Each row of a before or after table is a point. The points were changed in one or more steps. Then noise was added and the rows were shuffled. The steps act on how far a point lies along the listed directions, d1 being the first. What was done? A step turns or swaps two directions, mirrors them in a line or flattens them onto one, adds a multiple of one to another, or multiplies one. Angles are multiples of 10 degrees, from the lower direction toward the higher: turns from -170 to 170, lines from 10 to 170 but not 90. Use the fewest steps. Two steps may share a direction if one is a turn and the other turns, adds or multiplies; they go together, in the order done. Otherwise the lowest direction goes first.

Directions:
(1): [-55  22]
(2): [-22 -55]
Before:
[[-27  67]
 [ 59 -36]
 [-18  58]
 [-38  52]
 [ -1  10]
 [ 31 -31]
 [-74  55]
 [-24  15]
 [ 42  29]
 [-23  12]
 [-53  55]]
After, 11 rows:
[[ 49 -23]
 [-11 -43]
 [  7  91]
 [ 22  75]
 [ 28  59]
 [ -2  24]
 [ 42  44]
 [  7   7]
 [  0 -71]
 [  4  28]
 [ 44  58]]
Steps: turn d1 and d2 by -60 degrees

Directions:
(1): [-69 -36 -54  38  -3  -5]
(2): [-61  -1  70 -14 -34  21]
(3): [-28 -13 -15 -85  38 -26]
(4): [ 14 -69  36  18  57  24]
Before (9 x 6):
[[  5   9 103 -33  18  43]
 [ -1 -24  25  62  -4  65]
 [ 43 -56  -7 -30  44 -41]
 [-57   5 -63  39 -42  10]
 [-47  34 -18  -9 -46 -28]
 [ 22  47  19 -39  -2  -4]
 [ 80 102 -20  26 -44  -5]
 [-42  45 -48 -32 -25 -53]
 [-35  45  56  29 -94  13]]
After (9 x 6):
[[ -29   55    4    1  -54  -29]
 [ -18   54 -105   30  -32  -26]
 [  10   -7   22  -17   23   41]
 [  -1   56   13  -14  -49  -20]
 [ -41   40   44  -25  -61   27]
 [  90    5  -16   -9   73    7]
 [  69   73    8  -32  -41  -24]
 [ -14  -79   -8   23   16  -22]
 [  22   25  -52   13   11  -13]]
Steps: turn d1 and d2 by 100 degrees; flatten d3 and d4 onto the line at 80 degrees

Directions:
(1): [-64 -77 -52   7 -38   2  35  12 -27  28 -17  59]
(2): [-23 -47 -39 -17  61  19 -12 -93  51   5   7 -31]
(3): [ 11  39 -48 -61  54 -16  32   5 -65  27 -59 -18]
(4): [-19  14 -30   9 -25   3 -28  -7 -59  57  89 -57]
(5): [ 40 -52  29 -29 -31  83  29 -16 -52 -42  -8 -39]
Before, 14 rows:
[[ 44  52  12  -2 -18  34 -20  11 -71 -14  67 -81]
 [ 17 -54   9 -26 -24  31 -24 -21   8 -28  28 -39]
 [-10  -1   6  10   8  -2   1   7  -8   0 -14  10]
 [-21  -8 -23  29 -12 -38  -3  15  62  -5   6  75]
 [  4  18 -30 -13 -19  70   5 -32 -77   4  58 -75]
 [ 29  24 -16 -53  25  45   5 -25 -60   1  29 -80]
 [ 43  79  22   0  13 -17 -17  46  22  -4  17 -24]
 [-19  -5  -3  39 -38 -17  -2  37  19  22   9  44]
 [ 25 -10 -35   7 -15   8 -16 -29 -27   7  51 -26]
 [ 73  66  18 -62 -23 -10  23  67 -78 -16 -56  -3]
 [ 34  -4  22 -11  -4  35  -8 -30  -1  -7  50 -38]
 [ -1  -4  22  27 -26 -24  33   8  14 -22 -22  37]
 [-32 -10  26  40 -36 -35  21  55 -28  -3 -35  67]
 [ 57  89  42 -27 -18   3  -4  96 -62 -20 -23 -35]]
After (14 x 12):
[[-11 -32 -37  -7 -13  -6  30  12   9 -12 -23  59]
 [ 59  92  35 -22 -23 -47 -12  73 -20  -9 -22  14]
 [ 14 -50  14 -19 -22  20 -35 -20  24 -29  36 -35]
 [-18 -24 -18  15 -41   6  25  37 -21  20 -11  37]
 [ 16  53   2 -12  26   7 -33 -23  -1   3  60 -65]
 [ 21  -8 -33  13 -13   3 -20 -31 -17   6  51 -23]
 [  0 -16  17  18 -28 -15  41   8   1 -18 -33  37]
 [ 49  85  36  21  -7  12 -47  14 -28 -19  90 -83]
 [ 44  11  33  -3   1  27 -24 -31  15 -12  64 -46]
 [-13  32 -15  21 -22  39 -21 -27 -27   9  85 -55]
 [-14  -4   2  12  11  -3   2   5 -10  -2 -12  13]
 [ 62 122  65  -4  -8 -22 -37  96 -20 -22   0 -34]
 [-36 -34  11  29 -42 -24  41  59 -57   2 -48  76]
 [ 69 106  40 -10  28 -11 -23  39  16 -16  16 -50]]
Steps: multiply d1 by 1.6; flatten d3 and d5 onto the line at 140 degrees

Directions:
(1): [ -9  -4  56 -44  -1 -51 -37  -3 -23   7  39 -74 -41 -64  -1 -77 -76   4
  26   2]
(2): [-29  34   2   4  10 -63 -19   1 -36 -67 -12   7  55  16 -16 -80  61 -76
 -44 -35]
Before (9 x 20):
[[  -7   18  -35   17  -16    0   -4   -2   11  -36  -26   50   57   33
     6   22   91  -30  -13  -15]
 [  13  -16   15  -28   -5  -28  -29  -18  -11   10   54  -46  -31  -36
     0  -36  -53  -21  -13   15]
 [ -27   35  -33   16   22    8   17  -27   -8  -43  -27   67   52   65
     2   16  117  -70  -54  -22]
 [  -4  -20   60  -47  -26  -11  -29    2   -7   47   31  -74  -77  -68
     0  -27 -107   45   48   25]
 [  43  -51  -48   23   13   75    3    2   52   58    5    1  -67   10
    20  113  -23   90   37   24]
 [  17    6   21  -29  -12  -14   13   -3  -23  -18   16  -30  -22  -22
    12  -34  -36   -2   20   21]
 [  19  -12   19  -64  -31  -27  -17   -8  -53  -12    8  -54  -50  -62
    -4  -45  -58   30   17   -6]
 [  34    2  -68   46   -5   76   39   -4   10   -5  -19   79   42   37
     4  103   87   20  -34    9]
 [  12   -7  -51   35   27   32   30   26  -18  -50  -46   96   29   45
    11   61   92  -49   -1   16]]
After:
[[ -34   38  -22   24  -10  -28   -3    9  -27  -66  -47   49   69   52
   -23  -31  101  -77  -58  -30]
 [ -17    7   21  -20   28  -98  -74   -1  -39  -54   29  -73  -18  -37
   -12 -120   -2  -43  -12  -38]
 [  26  -45   37  -38   15    8  -11   19  -23   23   28  -29  -87  -73
    23   11  -85   26   80   52]
 [  11  -28   27  -41    3   53    7  -33   26   75   38  -28  -87  -34
    27   59  -70   60   50   37]
 [  14   12  -54   -4  -22    5   22   -2  -44  -59  -50   47   36   33
   -12   13   78  -18  -42  -27]
 [  16  -21   16  -29  -27   20  -19   -6   29   43   25  -27  -40  -46
    20   34  -46   55   58   23]
 [  13    2  -43   22    0    7    3  -13    1  -21    8   38   34   37
    -4   19   50  -50  -56    1]
 [  22  -15   49  -47  -10  -18  -34  -11  -30   24   68  -78  -57 -100
     5  -41  -88   45   30   21]
 [  16   17  -19    3   -8    9   35    0  -15  -40  -17   26   22   28
     9    3   34  -24  -11   12]]
Steps: turn d1 and d2 by 150 degrees

Directions:
(1): [-24  36   6 -10 -62   8  61 -49  22 -70 -40 -40  83 -21 -16 -39   0  47
  16 -16  49  88  31   0  31  11  67  13  11 -63 -22  24 -81  32 -63 -31
 -12  22  17  20  51  59 -48 -35  43 -60  15 -15]
(2): [-47 -43 -15  -8   1 -55   8 -39  -3  78  87 -16  18  60 -29  75  11  50
 -26  88  90  48  29 -88   1  13 -34  49 -39  -9  14 -26 -11  12   0 -13
 -57  29  -4  -8 -12 -77  -1 -41  10 -23  11 -28]
(3): [ -10   23  -12  -45   15   16   -9  -75  -16  -14   30   34  -68    0
  -77   37   25   38   32  -28 -113  -29  -61  -20  -40   -9    6  -22
  -45  -97   17  -27  -14  -33  -15  -27  -19   46   43    1   39  -12
  -19  -16   91   30  -72  -26]
(4): [-21 -15  32   3  21  39 -28 -15 -38 -20  32 -53 -64   3   1 -20  12  75
 -75  13 -39 -14  25 -20 -27  35  41  36  83  50 -32  -4 -22 -11 -12  41
 -84 -49  51  79 -81  63 -19  33 -10 -16 -23 -74]
(5): [ 55  -7  24  13  -7  -3 -12  -6  39 -10 -14 -84  84  14 -51  50  12 -60
 -19   1 -50   0 -20  41 -31  18  18  12 -57  89 -60   7 -26 -15  17  45
  15  24  29  36 -66 -63 -22 -46  64 -63 -65  61]
(6): [-46  18  11  94 -31  41  26 -66   9  22 -45  33  10  53 -57 -67 -79  27
  29  57  -7 -34   0  42  30 -23 -21  98  23 -29  35  16   4 -90  13  30
  69  -6  53  18 -38 -51  -9   0 -19   7   7  -7]
Before:
[[ 23 -25  -2 -33  34 -16 -31  -3  10  43  49 -17  -6  12 -29  62  40 -35
   -2 -18 -61 -22 -18  -4 -26  -7 -27 -28 -37  38   8  -6  12   4  24   9
   -8  20   6   7   6 -47  10 -19  18  10 -45   4]
 [-11 -13 -13  16  -3  -9 -11 -26   7  52  29  51   4  48 -32  26 -11 -31
   31  24   2 -26 -26 -17  -4 -31 -51  26 -49 -19  33   3  34 -31  20 -14
   29  31 -10 -29  16 -71  10 -23   6  34 -13  -8]
 [ -4 -20  -7  14   6  -3  -4   3 -18  23  10  29 -13   9  18  -5 -19 -11
   19   0  11 -17 -12  22  -3 -15 -30   6  22  -7  26   4  43 -32   5 -19
    2 -14 -10 -26   1   6  17  14 -23  26  16  -3]
 [-38  -3  13  65 -24  17  16 -33  37  22 -17 -26  50  28 -21 -27 -46  29
  -16  61  65  30  38  22  28   2  -4  73  23  10 -10  22 -21 -32  -1  25
   31 -12  28  36 -48 -18  -8 -21 -15 -32  27 -19]
 [-54  -1  29  37 -16  18  14 -15  -2  30  27   4 -25  42   7 -25 -49  56
  -16  68  63  26  53 -34  27  15 -16  84  11 -18  25  -3 -10 -30  -7   4
  -34  -8  27  11  -3 -20 -12   1 -29  -6  46 -55]
 [  1  37   1  -4   1  17   5  -2 -21 -16 -26  60 -20 -12   1 -15 -15  -3
   57 -27 -16 -36 -56  10  14 -19  -9 -36 -13 -43  41  20  17   2  13 -22
   24  -4  -5 -16  46  -8  28  -2   6  58  -1  23]
 [-69  -7  37  56 -32   8  17 -47 -13  25  14 -26 -16  75 -46 -43 -49  98
  -36  88  14  10  42  -1   7 -10   6 110  50  -7  13  21 -16 -61 -14  36
  -34  -6  63  42 -69 -15 -34 -14   1 -25 -17 -62]
 [ -1   4 -28  -7  -8 -46  21 -33  22  23  16  -3  43  14 -33  52  -8 -11
   22  13  34  39 -19 -17  13   7 -21  -7 -54 -36   0  -5 -29   8   8 -40
    0  42   7 -32  29 -41 -12 -51  37 -14 -21  34]]
After, 8 rows:
[[  27   16  -27  -34   -1  -40   14   -3   21  -15    0  -11   39  -24
    -6   46   14  -33   22  -34    8   36  -26    0    5   10   -1  -54
   -47  -28  -16    1  -31   34   -1  -48   -4   34   -7  -35   47    5
   -12  -40   41  -11  -25   44]
 [ -42  -38   24  -39   -6  -50   -3    1  -22   26   84  -65  -15   43
    -3   45   31   92  -73   64   53   63   54  -72  -20   17   17   33
    16   15  -17   -1  -27   30  -29    2 -121    9   10   23  -34   10
   -26  -29   26  -42  -19  -65]
 [ -24  -28    1   -1   -7  -27    5   -5   30   26   38  -56   57   10
     6   38    8   31  -43   51  100   76   49  -36   10   22    4   24
    -3   22  -29    4  -33   35  -13    0  -35    2   -8   24  -23   -5
    -6  -37    3  -47   27  -22]
 [  41  -15    2  -24   38    2  -39   11   11   27   25   -6  -19   -3
   -20   40   33  -54    6  -42  -95  -48  -30   24  -28  -13  -25  -39
   -24   46    8    0   25   -6   31   17   16    8    9    8    4  -32
    16   -3    9   23  -49   13]
 [ -21   27   -3   14   -3    9    9  -25  -20   13   -9   65  -16   18
   -17   -4  -29   16   55   10    9  -30  -48   -7   19  -20  -25   -2
   -21  -50   52   15   18  -16   17  -19   21    2    4  -14   32  -44
    26  -14    5   54    3   11]
 [  11  -27  -19  -27   17  -32  -29   11    1   49   56   39   -9   26
    -3   63   27  -46   13   -1    2  -16  -29  -39  -20  -21  -48  -23
   -63    3   18   -6   41    9   22  -26   -5   33  -36  -37   30  -53
    19  -20   11   35  -18   -3]
 [ -23  -15   21  -35    5  -14   -3   31   -8   15   61  -23  -30    3
    49   27   11   40  -39   28   73   55   56  -69    6   35    1   14
    -7    0   -1  -15  -15   39  -18  -19  -89   -2  -13   -1   26   17
    -7   -1  -12  -13   41  -50]
 [  -5  -31   -9    7   11  -14   -9    5  -21   39   27   26  -17   15
    19   12  -14   -8   15    9   21  -15  -11    9   -6  -12  -38    6
    16   -2   26   -2   46  -26    8  -21   -9  -11  -16  -29   -1   -5
    20   11  -23   27   17   -6]]
Steps: multiply d1 by 1.3; turn d2 and d6 by -80 degrees
